Every row gives one point. Each copy is the shape, with its points in the same order, stretched, turned, moved and blurred by noise. Some copies are also mirrored. Which?

Shape (8 x 2):
[-3.23 -0.65]
[-1.91 +0.78]
[+0.70 +0.19]
[-0.91 -0.96]
[+1.03 -4.22]
[+0.87 +1.41]
[-1.15 -2.12]
[+0.97 +2.05]
Copy 1 (8 x 2):
[-2.48 +0.12]
[-1.16 -0.75]
[+1.18 +0.17]
[-0.50 +0.92]
[+0.76 +4.21]
[+1.49 -0.99]
[-0.75 +1.99]
[+1.84 -1.31]
Copy 1 is: mirrored
Copy 2:
[+0.54 -2.40]
[+0.82 -0.42]
[-1.13 +1.41]
[-1.02 -0.98]
[-4.56 -1.71]
[-0.05 +2.24]
[-1.67 -1.84]
[-0.04 +3.00]
Copy 2 is: mirrored

Shape, 8 rows:
[+0.51 -0.88 +1.52]
[-3.05 +2.96 -0.32]
[-0.11 -0.59 +0.27]
[+2.55 +1.13 +1.53]
[+0.14 -1.67 +0.04]
[+1.57 -0.59 -0.15]
[-0.17 +4.00 +1.24]
[-1.72 +2.55 -2.00]
Copy 1 (8 x 3):
[+0.76 -1.85 -0.64]
[-1.52 +0.57 +2.70]
[+1.46 -1.30 -0.06]
[+2.86 -1.98 +1.28]
[+1.88 -0.99 -1.60]
[+3.18 -1.13 -0.18]
[+0.50 -1.81 +3.29]
[+1.54 +1.57 +2.22]
Copy 1 is: only turned
Copy 2, 8 rows:
[+1.15 -0.29 +0.86]
[-0.15 +3.20 -2.81]
[+0.40 +0.07 -0.19]
[+3.73 -0.74 -0.71]
[-0.23 -0.87 +0.46]
[+1.30 -1.57 -0.67]
[+3.29 +2.66 -2.76]
[-0.52 +1.53 -3.86]
Copy 2 is: only turned
Copy 3, 8 rows:
[+0.60 -0.16 +0.75]
[-3.50 +2.89 -1.11]
[-0.47 -0.28 +0.16]
[+2.41 +1.92 -0.71]
[+0.28 -1.35 +0.57]
[+1.53 -0.73 -0.20]
[-0.50 +4.01 -1.28]
[-2.40 +1.19 -2.16]
Copy 3 is: only turned

Shape:
[+0.63 -0.24 +2.51 -0.33 +2.81 +1.85]
[-1.44 -1.45 -3.95 -0.64 -0.92 -0.82]
[-2.72 +2.08 +2.74 +0.06 +0.66 -0.20]
[+0.15 +0.59 -1.24 -3.25 +1.64 +1.32]
[+0.98 -1.71 +0.58 -0.52 -0.42 -0.97]
[-0.57 +2.45 +1.45 +0.03 +2.56 +0.91]
[+2.81 -0.98 +1.03 -1.54 -3.29 -2.21]
[-1.45 -2.25 +0.45 +0.05 +0.22 +3.18]
[-0.33 +2.41 +1.88 +0.80 +1.37 +2.15]
Copy 1, 9 rows:
[+2.76 -2.64 +1.43 +0.87 +0.71 -0.13]
[-0.07 +1.34 -2.91 -2.47 -0.39 -0.43]
[-2.22 -1.05 +1.29 +1.83 +0.24 +1.22]
[+3.69 +0.35 -0.74 +0.03 +1.97 +0.46]
[+1.24 -1.25 -1.61 +0.39 -1.45 -0.91]
[+0.54 -0.80 +1.94 +1.20 +1.76 -0.65]
[+1.19 +0.02 -2.47 +1.67 -3.96 -1.42]
[+1.25 -1.80 +0.50 -1.57 -1.20 +1.73]
[+0.13 -0.56 +2.87 +1.02 +0.18 -0.06]
Copy 1 is: mirrored
Copy 2, 9 rows:
[+3.24 +0.95 +0.82 +0.53 -2.55 +0.50]
[-3.08 -0.80 -0.36 -1.89 +1.61 +3.14]
[+1.36 +0.47 -0.25 -3.59 -2.73 -1.66]
[-0.80 +1.60 +0.54 +1.77 -3.39 +1.90]
[+0.71 -1.13 -2.41 -0.05 +0.10 +2.05]
[+0.89 +2.27 +0.83 -0.35 -2.98 -2.09]
[+0.52 -3.57 -5.72 +0.58 -0.50 +1.26]
[+1.36 -1.25 +2.33 -0.74 -1.08 +3.74]
[+1.16 -0.70 +1.66 -0.53 -3.49 -2.11]
Copy 2 is: only turned
Copy 3:
[-0.55 +2.12 +1.72 -0.27 +2.50 +1.58]
[-1.46 -2.15 -3.19 +0.88 -1.68 -2.08]
[+2.09 +1.16 +1.10 +1.77 +3.84 -0.61]
[-0.74 -0.38 -1.17 -1.87 +2.19 -0.50]
[-0.53 -1.25 -1.80 +0.98 -0.36 +1.40]
[+1.43 +1.32 +2.78 -0.17 +2.63 -0.68]
[+2.02 -3.34 -2.79 -0.44 -0.82 +1.93]
[-1.88 +3.91 -2.75 +1.16 +0.84 +1.28]
[+2.44 +3.00 +2.28 -0.41 +2.29 -0.27]
Copy 3 is: mirrored
Copy 4, 9 rows:
[-1.81 -0.40 +2.09 -3.20 +0.40 +1.07]
[+1.63 -1.40 -1.27 +2.27 -1.71 -0.36]
[-3.30 +1.56 +0.39 +0.66 +0.95 -0.33]
[+0.74 -1.32 +1.08 -0.66 +2.19 +1.36]
[+0.59 +0.57 +1.10 -0.80 -2.12 +1.20]
[-1.87 +0.65 +0.51 -1.65 +2.07 -0.55]
[+1.98 +2.86 +0.58 -0.26 -2.32 +2.70]
[-2.09 -2.26 -0.20 -0.35 -1.68 +1.60]
[-2.50 +0.85 -0.61 -1.74 +1.45 +0.20]
Copy 4 is: mirrored
